Each row is a point. Each copy is the shape, with its points in the same order, stretched, turned, moved and blurred by noise. Some copies are also mirrored. Which?
In the rows, 128 means zero.

Shape (8 x 3):
array([[109,  96,  93],
       [137, 199,  87],
       [106, 147,  37],
       [ 89,  80, 215],
       [ 66, 118, 159],
       [125, 197,  78],
       [ 95, 125, 117],
       [118,  93, 134]])
Copy 1 (8 x 3):
array([[ 94, 107,  83],
       [110, 210, 121],
       [ 76, 175,  64],
       [108,  37, 177],
       [ 68,  87, 147],
       [ 96, 210, 113],
       [ 84, 117, 119],
       [113,  83, 113]])
Copy 1 is: only turned
Copy 2 (8 x 3):
array([[ 88, 110,  92],
       [162, 200, 104],
       [101, 184,  53],
       [ 89,  68, 209],
       [ 77, 116, 180],
       [134, 192, 100],
       [100, 128, 135],
       [105,  94, 128]])
Copy 2 is: only turned
Copy 3 (8 x 3):
array([[118,  94,  80],
       [190, 167,  81],
       [140, 143,  26],
       [ 97,  82, 204],
       [ 95, 132, 153],
       [182, 171,  72],
       [118, 127, 109],
       [124,  87, 121]])
Copy 3 is: only turned
Copy 4, 8 rows:
array([[ 93, 114, 149],
       [135, 184,  96],
       [ 58, 163, 107],
       [177,  21, 133],
       [138,  62,  91],
       [114, 187,  84],
       [114,  99, 108],
       [124,  91, 150]])
Copy 4 is: mirrored

Shape:
array([[115, 102, 129, 162, 126, 149],
       [ 79, 108,  88,  75, 148,  99],
       [ 95,  75, 169, 188, 100,  86],
       [105, 133,  75,  47,  81, 161],
       [175, 165, 111, 104, 203,  67],
       [168, 178,  79, 184, 178, 132],
       [143, 171, 205, 155,  98, 179],
       [212, 124,  77, 159, 194, 200],
       [142, 130, 113, 128, 148, 134],
       [212, 155,  85, 101, 152, 127]])
Copy 1, 10 rows:
array([[145, 130, 134, 171,  96, 127],
       [ 64, 115,  89, 114, 129, 143],
       [134, 110, 138, 176,  70,  62],
       [ 61, 177,  93, 114,  80, 204],
       [158, 141,  85,  51, 152, 105],
       [184, 182,  85, 141, 172, 114],
       [169, 176, 204, 135,  97, 139],
       [230, 125,  95, 145, 151, 196],
       [141, 145, 107, 121, 120, 137],
       [179, 164,  91,  76, 118, 164]])
Copy 1 is: only turned
Copy 2:
array([[123, 130, 139, 174, 144, 128],
       [ 95, 113, 117,  68, 164, 103],
       [102, 119, 177, 206, 136,  66],
       [ 88, 145,  90,  75,  90, 146],
       [210, 141, 184,  49, 199, 128],
       [210, 187, 135, 138, 204, 153],
       [124, 176, 203, 186, 100, 183],
       [224, 118, 105, 143, 178, 201],
       [153, 131, 143, 119, 153, 141],
       [222, 146, 133,  74, 137, 154]])
Copy 2 is: only turned
Copy 3 (10 x 6):
array([[116, 106, 111, 169, 114, 139],
       [ 73,  97, 106,  93, 135,  57],
       [134,  86, 167, 197,  50,  72],
       [ 75, 125,  56,  62,  75, 119],
       [165, 168, 145, 101, 184,  34],
       [159, 183,  86, 176, 181,  93],
       [140, 190, 169, 173,  68, 193],
       [201, 139,  69, 146, 222, 178],
       [142, 134, 102, 135, 133, 105],
       [202, 182,  81,  90, 147,  93]])
Copy 3 is: only turned

Shape:
array([[161, 115, 115, 141,  82, 222, 168, 168, 168],
       [100, 170, 174, 200,  84, 206, 132, 194, 168],
       [126, 178, 135, 161, 152, 159, 129, 129, 186],
       [125, 157,  90, 161,  65, 173, 155, 230, 140],
       [ 71, 152, 131,  81, 180, 130, 188, 105,  90],
       [138, 176, 151, 156,  48, 182, 176, 190, 161],
       [ 67, 116, 156, 110, 146,  53, 140,  91, 129],
       [110, 159, 145,  40, 209,  69, 122, 113, 144],
       [117, 163, 163,  97, 178,  84, 111,  98,  61],
       [185, 168, 177, 215, 154, 111, 157, 127, 173],
       [179, 192, 117, 208, 115, 148,  97,  68, 194],
       [117, 117, 172,  70, 158, 120, 114, 110, 116],
       [149, 137, 136, 232, 166, 134, 105, 133, 164]])
Copy 1:
array([[224, 115,  70, 105,  68, 165, 144, 139, 154],
       [189, 144, 150, 180,  31, 186, 124, 163, 156],
       [155, 178, 113, 160, 123, 158, 135, 111, 149],
       [197, 153,  95, 138,  56, 154, 134, 223, 142],
       [ 97, 125, 127, 117, 114, 173, 221, 115,  59],
       [202, 181, 123, 128,  24, 155, 159, 158, 158],
       [ 50, 111, 152, 134, 118,  91, 181, 105, 113],
       [ 88, 153, 164,  80, 197, 125, 196, 109, 110],
       [113, 134, 179, 113, 139, 102, 182,  96,  43],
       [185, 166, 118, 218, 104,  81, 154,  69, 135],
       [157, 209,  79, 153, 105, 111,  76,  43, 147],
       [127,  96, 169,  86, 133, 125, 175, 100, 109],
       [162, 135, 110, 218, 133, 104,  99, 103, 134]])
Copy 1 is: only turned
Copy 2, 13 rows:
array([[204,  97, 154, 152,  79, 164, 181, 140, 189],
       [132, 158, 206, 208, 101, 167, 148, 195, 191],
       [131, 164, 142, 160, 155, 159, 142, 119, 197],
       [187, 138, 119, 157,  91, 144, 159, 224, 178],
       [106, 117, 131,  88, 187, 166, 205, 151,  92],
       [192, 170, 163, 184,  81, 149, 197, 175, 164],
       [ 60, 139, 140, 119, 180,  65, 169, 121, 102],
       [110, 176, 139,  36, 214, 111, 140, 102, 116],
       [103, 168, 131, 108, 179, 145, 117, 111,  52],
       [176, 176, 142, 233, 191, 128, 127,  90, 147],
       [132, 187,  98, 212, 123, 156, 120,  54, 190],
       [116, 133, 175,  75, 151, 127, 135, 104, 104],
       [123, 132, 131, 224, 180, 131,  82, 110, 187]])
Copy 2 is: only turned
